Each row of a before or after table is a point. One or more steps were done to the points. Then noise was added and the rows were shuffled. The steps act on columns, c1 being the first. Write out the steps. A step turns or swaps two columns, mirrors them in a line or flattens them onto one, adds a multiple of one to another, or multiplies or shifts one. Angles are multiples of 10 degrees, from the lower column toward the higher: turns from -170 to 170, lines from 10 to 170 but not 90. Use the fewest steps. Two steps may share a column if one is a turn and the other turns, adds or multiplies; they go together, in the order done. Otherwise the lowest column goes first.

Before:
-22, 41
33, -22
-3, 19
-2, 28
0, 16
12, 46
11, 5
0, -16
32, -13
3, -3
30, -14
-18, 33
-17, 4
After:
50, -18
0, 22
-5, 27
19, 60
-26, 5
17, 9
-1, 37
3, -2
2, -19
-40, 52
54, -19
53, -30
-31, 42
Steps: multiply c1 by 1.6; multiply c2 by 1.3

Before:
3, 37, -32, -5, -1, 8
-25, -13, -52, 3, 2, 16
41, -28, 27, 39, -29, -12
33, -26, 15, -5, -6, -28
23, -11, 12, 35, -40, -54
10, -6, 41, -10, -27, -33
-28, -10, -21, 18, 7, 24
-7, 11, -15, 16, 23, -12
After:
-8, 12, -14, 16, 25, -6
-25, -14, -54, 2, 3, 15
31, -25, 16, -4, 0, -28
22, -9, 11, 36, -32, -58
-26, -11, -21, 18, 2, 25
4, 35, -33, -1, -3, 8
8, -5, 41, -11, -19, -36
42, -27, 34, 40, -27, -17
Steps: turn c5 and c6 by 10 degrees

Before:
13, 10, -4, -9, 11, 11, 26, 13, 0, 0, 4, -2
-2, -42, 9, -10, -20, 14, 9, -6, 19, 16, 9, -18
11, -19, -1, 8, 8, 6, 33, -6, -29, -3, 6, -9
6, -1, 11, 12, -17, -38, 37, -8, 21, 28, -11, 0
6, 23, -3, 17, -12, 7, 30, 7, -17, -18, 2, 1
10, -12, 10, -10, -7, -53, 34, 2, 29, 0, -10, 2
1, 3, 14, 9, 1, 25, 23, 6, -14, -6, 17, 16
9, -1, 29, 7, -13, -22, 16, -10, 12, 11, -18, -8
After, 8 rows:
15, 21, 0, 12, -17, -38, 37, -7, -1, 61, -11, 10
4, 19, -19, -10, -20, 14, 9, -6, -43, 39, 9, 9
9, 29, 3, -10, -7, -53, 34, 2, -12, -9, -10, 10
12, -1, -2, -9, 11, 11, 26, 13, 10, -11, 3, -4
12, 12, -8, 8, -12, -22, 16, -10, -2, 18, -18, 29
-1, -17, 1, 17, -12, 7, 30, 7, 23, -47, 1, -3
-1, -14, 16, 8, 1, 25, 23, 5, 3, -15, 17, 14
9, -29, -8, 8, 8, 6, 33, -6, -18, -17, 7, -1
Steps: turn c1 and c10 by -20 degrees; multiply c10 by 2.5; swap c2 and c9; swap c3 and c12

Before (12 x 20):
-21, 44, -35, -16, 17, 49, 10, 6, 31, 15, 29, -9, -36, 14, -54, -24, 16, -30, -7, -33
-5, 30, 38, -18, 17, -17, 40, -22, -31, 28, 17, -19, -8, -19, 19, 8, 33, 18, 28, 26
-49, -40, -9, 40, -24, -1, 22, -34, 35, -8, 25, -7, 23, -6, -18, -14, 37, 43, -27, -7
-10, -28, -32, -6, -16, -34, -15, -26, -4, 13, -8, 3, -34, -15, 0, 13, -23, 13, -9, 11
-57, -10, -15, -9, 1, 7, 10, 10, -41, -28, -45, 23, 10, 23, -17, -9, 9, 26, -30, -25
-9, 34, -3, 25, 19, 39, 17, 15, -26, 46, -4, -14, 24, 10, 18, 29, -25, 1, -10, 46
8, -16, 32, 7, -41, -12, 38, -49, 5, -20, 20, 5, -21, -10, -20, -17, 1, 30, -16, -27
-60, -9, 27, 13, 12, 19, -23, -46, -2, 5, 7, -7, -55, -10, -14, 8, -26, -16, 16, -28
20, -9, 9, -22, 1, -12, 52, -19, -8, 42, 1, -8, -2, 23, -1, 31, -14, -30, 33, -5
-31, -34, -3, -7, 9, 7, 50, -18, -8, -23, 12, 16, -49, -21, -19, 19, -22, 39, 30, 35
18, 15, -20, -12, -53, 20, -13, -12, -31, -4, -32, 8, -47, 29, 12, 15, 44, 15, -25, 30
-49, 34, 34, 16, -56, 20, 37, 11, -24, -6, -18, -12, 18, -31, -34, 0, 12, 31, -38, -5
After (12 x 20):
-32, -35, -16, -7, 8, 6, 53, -16, -8, -22, 15, 15, -49, -21, -10, 10, -22, 39, -28, 1
19, -10, -18, -22, 1, -12, 51, -20, -8, 43, 24, -7, -2, 23, 9, 26, -14, -30, -23, 0
18, 13, -25, -13, -53, 19, -15, -12, -31, -4, 0, 7, -48, 29, 10, -7, 44, 15, 40, 2
-48, 34, 22, 16, -56, 19, 43, 12, -25, -8, -18, -12, 17, -31, -28, 25, 12, 31, 38, 1
-49, -40, 5, 40, -23, -1, 25, -34, 36, -8, -37, -7, 23, -5, -14, -15, 36, 43, -2, -1
-61, -8, 12, 13, 13, 19, -20, -46, -2, 4, 8, -8, -56, -10, -18, 27, -26, -16, -17, 1
-9, 34, -25, 25, 19, 39, 14, 15, -26, 46, -5, -14, 24, 9, 22, 17, -24, 1, 10, 0
-20, 42, -5, -16, 16, 49, 19, 7, 31, 14, -24, -8, -37, 15, -52, -42, 16, -30, -18, 0
-10, -27, -31, -7, -17, -34, -14, -26, -4, 13, -1, 4, -34, -15, -3, -17, -22, 13, 13, -1
-4, 30, 19, -18, 17, -19, 37, -22, -32, 28, 11, -20, -8, -20, 26, 34, 33, 19, -31, 1
-57, -10, -3, -9, 2, 7, 13, 10, -42, -29, 5, 23, 10, 23, -16, -18, 9, 25, 53, 0
8, -16, 33, 8, -42, -12, 42, -48, 5, -20, -26, 5, -21, -11, -14, 13, 1, 31, -6, -1
Steps: turn c3 and c16 by 50 degrees; turn c7 and c15 by 10 degrees; turn c11 and c19 by -130 degrees; multiply c20 by 0

Before (10 x 64):
-8, -8, -9, 5, 6, 0, -7, 1, 1, -11, -1, 7, 13, 3, 2, -21, -4, 24, -8, 18, -6, 3, 11, 5, 31, 9, -4, 7, 15, -17, 9, 15, 17, 4, 18, -4, 1, -3, -4, -23, 8, 1, 21, 12, -21, -18, 0, 3, 1, -1, 7, 9, 5, -6, 16, 22, 23, -26, -23, 10, -7, 0, -18, -23
9, -13, 6, 26, 16, 1, -4, 1, 9, -34, 16, -1, 2, 1, -3, -20, -10, 28, 6, 10, 11, 0, 18, 2, 34, -36, -17, 20, 26, 0, 0, 26, 13, 9, 10, 8, 2, -10, -19, -16, -4, 20, 0, 14, -2, -2, -2, -24, 2, -20, 21, -21, -3, -19, 19, 17, 17, -17, -13, -9, -1, 11, -13, -7
-8, 3, 1, -1, 20, 13, -16, -16, 25, -8, 12, 4, 34, 5, 7, -29, 0, 20, -30, 16, 4, 3, 29, 3, 39, -18, 2, 2, 3, -14, 7, 9, 3, -4, 29, -7, -2, -13, -5, -17, -3, 4, 3, -9, 10, 17, -13, -1, 20, 16, 7, 0, -6, -21, -3, -13, 29, -17, 0, -6, -19, 3, 2, -16
19, 11, -9, -14, 1, 7, -3, -12, 36, -10, 0, -12, -8, 3, -1, -25, -9, 12, -14, -3, 0, 11, 26, -3, 0, -6, 10, 11, -5, -24, 0, 20, 0, -4, 28, -4, 6, 5, 14, -44, -1, 38, 0, 8, 11, 15, 10, -5, 20, 1, -1, -4, -4, -4, -1, 8, 30, -17, -14, -5, -11, 12, -7, -13
6, -14, -14, 4, -36, -4, 9, 18, -4, 9, 1, -6, 3, 5, 1, -20, -11, 0, 4, 11, -31, 14, -22, 45, -41, -13, 16, -15, -13, 22, -12, -24, 0, -5, -4, -7, 1, 18, 9, 13, 21, -9, 2, 0, 16, 34, -14, -3, 2, -8, -31, 22, 7, 6, 1, 9, -26, 30, 12, -22, 19, 6, -3, -6
-3, -13, 3, -20, -27, 2, -2, 4, 0, 10, -5, 17, -15, -11, 0, -1, 13, -27, -8, -8, -8, -1, 4, 37, -37, -19, 23, 8, 3, 43, 3, -24, -11, -2, -23, -1, 3, 9, 11, 0, 12, 14, -1, -26, 12, 29, -15, -3, -23, 4, -18, 21, -20, -6, 1, 17, -31, 8, 20, -23, 44, 15, -3, 7
30, -8, 7, 7, 12, -18, -26, 13, 26, -11, -8, 11, 21, 26, -8, -13, 1, -1, -16, 22, 1, 6, 14, 8, 25, 5, -21, 22, 10, -30, -6, 24, 3, 9, 25, -8, 10, -29, 9, -21, -15, -11, -10, 11, 12, -2, 9, -6, 9, -12, 6, 0, -15, -11, 8, 17, 9, -28, 2, 11, -15, -4, -3, -15
-13, -13, -29, 1, -18, -8, 13, 13, -11, 4, -5, 1, -23, -12, -17, -1, 5, -7, -20, -3, -25, 1, -9, 20, -55, -25, 13, -17, 35, 43, 3, -53, 0, -9, -30, 5, -7, -1, 20, 18, 23, -21, 6, -16, 2, 36, -12, -5, -14, -12, -25, 12, -18, 14, 3, 17, -48, 27, 25, -12, 24, 1, 10, 4
-13, -17, -5, 24, 23, 59, 39, 19, -7, -7, -10, 8, -7, 7, -3, 39, 35, 19, -11, 13, -3, -8, -9, -1, 8, -2, -20, 11, 18, -22, -17, 25, -7, 25, -18, 33, -5, 6, -10, 10, 3, 3, -18, 10, -22, 22, 3, -2, 2, 5, 0, -1, 15, 15, 18, -10, -20, 0, 15, -19, -2, 7, 4, 29
-22, -24, -20, 7, 13, 24, -2, 1, 27, -14, -14, 20, 14, -2, -26, 28, 25, 0, 4, 22, 8, -15, -10, -19, -5, -11, -18, 8, 22, -12, -13, 3, -1, 6, -12, 56, -11, -12, 3, 38, -29, 38, 9, 4, 2, 8, -11, 5, -14, -5, 6, 3, 23, 4, 0, -5, -16, -19, 30, -11, 9, -7, 23, 4
After, 10 rows:
9, -14, 4, 28, -21, 1, 4, -1, 9, -35, 15, 0, -1, 1, -2, -20, -8, 30, 6, 9, 10, 1, 19, 3, 36, -35, -18, 22, 26, -3, 1, 25, 14, 12, 10, 6, 1, -10, -20, -17, -1, 19, 2, 16, -2, 1, -1, -26, 1, -20, 20, -19, -2, -19, 19, 18, -14, -19, -13, -9, 2, 13, -12, -7
-9, -9, -9, 4, -11, 0, -5, 2, 0, -10, -2, 6, 13, 4, 1, -22, -4, 22, -7, 18, -8, 10, 12, 2, 31, 10, -1, 7, 15, 12, 9, 16, 17, 2, 17, -4, 0, -4, -4, -22, -5, 1, 23, 14, -20, -17, 0, 2, 3, -2, 6, 9, 7, -4, 15, 20, -21, -24, -22, 10, 14, 1, -20, -22
-13, -12, -32, 1, 25, -8, -26, 14, -12, 5, -5, 0, -23, -12, -15, -2, 7, -6, -20, -5, -26, -3, -8, 19, -53, -26, 14, -19, 33, -24, 3, -53, 1, -8, -31, 5, -8, 0, 21, 19, 3, -21, 6, -16, 2, 37, -11, -7, -13, -12, -26, 13, -20, 14, 5, 17, 47, 26, 27, -11, -42, -1, 9, 2
33, -8, 7, 6, -13, -16, 23, 12, 26, -11, -8, 8, 19, 28, -9, -13, 3, 1, -17, 21, 0, 16, 13, 8, 25, 4, -22, 22, 7, 19, -6, 25, 3, 9, 27, -8, 10, -31, 9, -21, -7, -13, -10, 11, 13, 0, 12, -3, 10, -13, 5, 3, -15, -13, 7, 17, -8, -28, 3, 10, 26, -5, -5, -15
-14, -18, -4, 25, -21, 59, -16, 17, -7, -9, -11, 7, -8, 8, -1, 39, 33, 19, -10, 15, -1, -33, -10, 1, 7, -2, -21, 11, 17, 17, -20, 25, -6, 24, -17, 35, -5, 6, -10, 8, 17, 5, -15, 10, -21, 21, 4, -3, 4, 8, 2, -1, 16, 17, 16, -9, 22, 0, 14, -18, 12, 9, 3, 31
-22, -24, -21, 6, -9, 24, 26, 1, 28, -15, -14, 20, 16, -2, -27, 28, 25, 1, 4, 22, 8, -17, -7, -15, -3, -11, -17, 9, 23, 12, -13, 1, -1, 5, -12, 54, -13, -10, 2, 38, -7, 37, 7, 4, 3, 8, -11, 6, -14, -6, 6, 2, 23, 6, -1, -4, 20, -17, 29, -14, -3, -9, 24, 4
7, -12, -13, 5, 40, -5, -22, 18, -3, 11, 0, -9, 4, 4, 5, -21, -11, 1, 4, 7, -29, 6, -22, 45, -42, -13, 16, -15, -14, -12, -14, -26, -1, -6, -5, -6, 0, 19, 6, 15, 14, -9, 3, 1, 16, 34, -17, -4, 1, -7, -31, 24, 8, 8, 2, 10, 21, 30, 11, -21, -31, 5, -4, -6
20, 10, -9, -12, -6, 10, 2, -13, 35, -12, 0, -12, -7, 5, 1, -26, -9, 13, -14, -2, 2, 9, 25, -1, -1, -4, 9, 11, -7, 15, 0, 20, 0, -5, 29, -4, 4, 7, 13, -44, 9, 38, 1, 8, 11, 15, 10, -4, 19, 1, -1, -3, -5, -2, -2, 8, -30, -17, -14, -7, 23, 10, -8, -11
-3, -14, 2, -19, 32, 2, -10, 3, 0, 9, -5, 19, -16, -13, 1, -2, 12, -27, -10, -6, -7, 3, 2, 37, -36, -21, 24, 9, 7, -17, 3, -24, -9, -1, -23, -1, 5, 9, 11, 3, -5, 12, -1, -26, 12, 29, -15, -2, -24, 3, -15, 21, -20, -6, 0, 16, 24, 7, 20, -23, -61, 15, -4, 9
-8, 4, 0, -1, -23, 14, 10, -16, 23, -7, 12, 3, 32, 6, 6, -29, 0, 20, -30, 17, 6, 13, 28, 2, 39, -19, 1, -1, 3, 1, 7, 11, 3, -3, 26, -7, -1, -13, -6, -17, -6, 3, 3, -9, 9, 15, -14, -1, 20, 18, 7, -3, -6, -23, -1, -13, -24, -16, 1, -4, 23, 2, 1, -15
Steps: turn c5 and c57 by 170 degrees; turn c7 and c41 by 110 degrees; turn c22 and c41 by 50 degrees; turn c30 and c61 by -150 degrees
